Each row is a point. To make a cloud, some directions were put in groups of two or more. Within a group, all points are equally far from the middle, so they leave a hole (a ring in 2 directions, a hollow ball in 3). The other directions are filled evenly. Then the cloud was stretched, turned, moved and blurred a little. Count the holes, and give their numbers of directions, smallest first.
(in the rows, 128 means zero)

Cloud (20 x 3)
[[107 121 145]
 [ 98 107  82]
 [166 113 140]
 [140  72 112]
 [106 119 149]
 [ 97 130  85]
 [168 134 194]
 [138 158  98]
 [141 173 130]
 [126 146 160]
 [105 115 136]
 [ 99 134 100]
 [154 143 104]
 [ 77  97 105]
 [110 166  91]
 [116  90 115]
 [107 127  63]
 [114 146 156]
 [163 126 111]
 [154 127 142]]
Holes: 0

Cloud (27 x 4)
[[174 146 117  89]
 [ 87 125 113 135]
 [168 168 136 115]
 [152 168 119  89]
 [144 170 132 139]
 [157  93 141 147]
 [113 133  99  84]
 [144 174 132 125]
 [114 163 126 148]
 [151 121 116 162]
 [141 176 131 120]
 [110  96 153 135]
 [140 139 195 149]
 [124 175 132 132]
 [171 117 109 106]
 [109 139 126  72]
 [110 114 141  86]
 [130 123  89 124]
 [169  98 133 123]
 [130 124 186 165]
 [176 140 177 108]
 [ 86 116 146 146]
 [113 140 150  74]
 [109 112 173 161]
 [116 175 136 100]
 [165 128 101  96]
 [137 142 186 100]]
Holes: 2 (2, 2)

Cloud (52 x 6)
[[ 77 103 142 171 128 113]
 [115 157 110 103  93  89]
 [138 155 120 146 170 124]
 [114 104  97 138 105 100]
 [155 135 147 121 127  67]
 [119 121 132 181 171 153]
 [161 114 133  71 126 106]
 [147 143 137  61 131 122]
 [ 99 133 164 129 158 100]
 [103  91 107 150 144 109]
 [ 99 123 159 183 105 134]
 [115 129 184  93  93  95]
 [167 114 139  93 119 116]
 [120 155 139 168 168 177]
 [126  85 134 134 146 123]
 [ 90 165 157 135 108 131]
 [ 75 113 150 145 142 167]
 [131 161 164  98  89 124]
 [108 160 170 160 116 128]
 [110 142 139  73  80  96]
 [100 125  99  99 146  87]
 [163 158 107  93 131 109]
 [119 114 114  60 120  68]
 [ 86 135 101 115 132  90]
 [102 101 151 157 160 156]
 [ 83 139 123 176 124 110]
 [ 86 132 129 169 129 196]
 [121 118 112 101 130 159]
 [ 91 122 131 190 121 117]
 [128 180 121 155 132 147]
 [ 70 121 133 170 167 154]
 [116  85 147 123 145 117]
 [137 132  85 129 122 138]
 [119 112 161 141  84  92]
 [135 185 125 131 124 139]
 [154 131 135  65 120  44]
 [142 168 156  84 125 133]
 [101 135 136 122 156 176]
 [ 72 120 131 173 136 113]
 [167 114 130 105 114 122]
 [ 91 126 148 142  91 155]
 [115 148 162 134 135  78]
 [103 147 114 125 178 128]
 [128 154 156  91 144 146]
 [121 132 116 103  74 108]
 [ 88 170 141 152 117 127]
 [115 159 148 131 171 154]
 [ 67 151 126 137 130 141]
 [113 103 149 166  95 133]
 [ 99 142 156 128 161  99]
 [154 159 145  99 106 142]
 [121  84 128 146 123 139]]
Holes: 2 (3, 3)

Cloud (48 x 6)
[[142 173 168 125 110 104]
 [168 102 103 150 148 154]
 [117  86 128 145 159 179]
 [177  95 144 106 121 161]
 [ 86 137 112 142 121 142]
 [ 93 125 134 152 111  89]
 [136 176 124 130 125 166]
 [161 162 100 115 102 132]
 [125 130 105 121 142  84]
 [142  88 145 111 179 101]
 [ 87 112 117 160 120 134]
 [138 145 164  91 170 126]
 [147 120 142 102 139 186]
 [129  63  93 148 102 117]
 [117 171 128 128  98  85]
 [116 142 159 103 185 122]
 [114  69 150 154 122 104]
 [148 148 102  91 123 117]
 [ 85 100 139 117 159 143]
 [ 98 148 132 143 109  84]
 [148 149 150 122 111  80]
 [105  83 141 160 112  98]
 [126  38 120 117 150 156]
 [143 174 144 120 194 121]
 [134 128 115 148 137 178]
 [171 161 105 110 115 131]
 [160 141 130 112 183 102]
 [162 143 120 158 141 156]
 [165  88 159 129 166 169]
 [151 113 142 121 205 115]
 [150 101 154 130 143 183]
 [121 161 123 136  85 153]
 [119  93 157 152 127  89]
 [124  74 133 109 113 173]
 [107  88 137 101 172 124]
 [143 123 133 175 149 149]
 [135 120 118 160 176 101]
 [ 96 133 109 120 171 128]
 [123 156  97 119  87 115]
 [148 114 121 170 172 127]
 [147 192 115 125 117 137]
 [122 108 131 168 126 164]
 [ 94 176 128 118 136 140]
 [156 140 109  91 101 118]
 [123 117 139 110  84 156]
 [152 149 164 123 140 171]
 [103 172 116 130  91 128]
 [142  72 154 127 192 124]]
Holes: 2 (3, 3)
